Each point is reached from the start by the listed moves, each made once or not at all, plus a little noise. Say if it took an odd or an even number of moves. Then give how often each move was made.

Moves:
(1):  22 -35 -30 -53 -24  40
(2):  12  51 -28  21  37  15
(3):  15  14  22 -12 -67  27
Start: -46   2  11  -8 -22   3
Points:
-32  21  29 -13 -88  32 -> odd (0, 0, 1)
-19 -37 -26 -64 -52  43 -> odd (1, 0, 0)
-22  64   9   2 -48  51 -> even (0, 1, 1)

Moves:
(1): -12  61 -14 -13  50  -2   1
(2): -44 -49 -10   7  -1  19   0
(3):  -6  18   8 -10 -15  56   8
(4):   3 -47  36  23 -28  30 -44
(5): -18  31  27  61 -23 -19 -16
(6):  21 -34  23  39  31  25  30
Start:  11 -18 -37 -16  -3 -25 -15
Points:
-46 -55  32 100  17  23 -33 -> odd (1, 1, 0, 1, 1, 1)
-69  40 -31  31   3  30 -27 -> even (1, 1, 1, 0, 1, 0)
-69  -3  12  56 -27  62 -61 -> odd (1, 1, 1, 1, 1, 0)
  38 -101   22   42    6   28  -34 -> even (0, 0, 0, 1, 0, 1)

Moves:
(1):   4  10 -13   3 -16  -7  12  32  17  23  10
(2):  45  12  -4  24 -33   7 -16 -21  33  36 -16
(3):  41   1  18  -8  17   4 -40 -39  32 -26  31
(4): -28 -22  -4 -12 -36   6 -42 -14 -16 -12  22
(5): -72  15   9 -32 -33   9 -55  35 -13  18  21
(6):  20 -26  14 -22 -14   0  15  62   6   7 -14
(7):  -8 -14  16  32 -10  18  16 -17   1   1  -2
(8): -15  16  -8  18   0 -26  17  28  -8  -3 -10
(9): -36 -24 -11  20   1 -21 -14 -20  36 -17  -4
Start:  -6 -43  -1  13  10   1   5 -14 -22  -7 -23
Points:
 -45 -107  -13    3  -56  -23  -22   47   19   -8   -6 -> even (1, 0, 0, 1, 0, 1, 0, 0, 1)
 23 -80  -1  38 -36 -15  -9   6  53  19 -59 -> odd (0, 1, 0, 0, 0, 1, 0, 0, 1)
-85 -23  -7  13 -18 -40 -78  23  42 -11  26 -> odd (1, 0, 1, 0, 1, 0, 0, 1, 1)
-21 -16  -4   4 -84 -13 -23 121  17  71 -32 -> odd (1, 1, 0, 0, 1, 1, 0, 1, 0)

Moves:
(1):  20 -20  13  20 -19   9 -15  19  22  -4  -6  15  10   7   6
(2):  23   4  -9 -25   5  -7  -7  13  11  10   9  26   7   2 -14
(3): -42  -4  12  15   7   2 -25   4 -15 -27  15  -1  -6   1 -11
(4):  -3  -2 -10  -8   9 -16  28  20  -1  26  12 -31  24 -16 -15
(5): -25   1   3  16   4   6  -7  -8   9 -28   1  -3   7 -18 -15
(6):  35 -10   3 -46 -14  -9  -2   5  -6   1  -6  -7 -10  -1  32
(7): -18 -14 -39  -4  -2  20  31  13  12  29  -4  -3  27 -12   8
(8): -16  24  -4 -29  28 -27 -14  -9  26  10  39 -18  17 -10   5
(9):  -1   0   1  -5  16  -7 -13   0 -14   2   2   4  10   3  -4
(10):   1 -15 -26  29  -4  11  13  -4  11  -9  18   3  -7   1  -4
(11):   8  -7  -6  -9   5 -11  11  12  10   4   4  28  -1 -21   1
(12):  18   3  26 -15   7  19  -6 -14  20 -17  23  18   7  -4  12
Start: -19  13   3 -24  -7   7  17   6  21  -2 -22  18 -21   4   6
Points:
 53 -21   1 -29   3  21   1  31  80 -17  30 112   4 -10  -1 -> even (1, 1, 0, 0, 0, 0, 0, 0, 1, 1, 1, 1)
 16  -3  27 -44  16  10  -6  34  65 -15  15  43  45 -22 -24 -> even (1, 1, 0, 1, 1, 0, 0, 0, 1, 0, 0, 1)
-121    4  -62   -5   33    1   43   21   65   -2   60  -35   40  -51  -27 -> even (0, 0, 1, 1, 1, 0, 1, 1, 0, 1, 0, 0)
  -4   11   -5 -101   32  -19    3   21   69   -9   87    6   15  -22   14 -> odd (0, 1, 1, 1, 0, 1, 0, 1, 0, 1, 0, 1)
-46  11 -46 -92  19 -18  52  27  61  35  20 -47  45 -52  20 -> odd (0, 0, 0, 1, 1, 1, 1, 1, 0, 0, 0, 0)
-24  20 -55 -94  46 -26  26  34  67  53  29  56  36 -38   3 -> odd (0, 1, 0, 0, 0, 0, 1, 1, 1, 0, 1, 0)
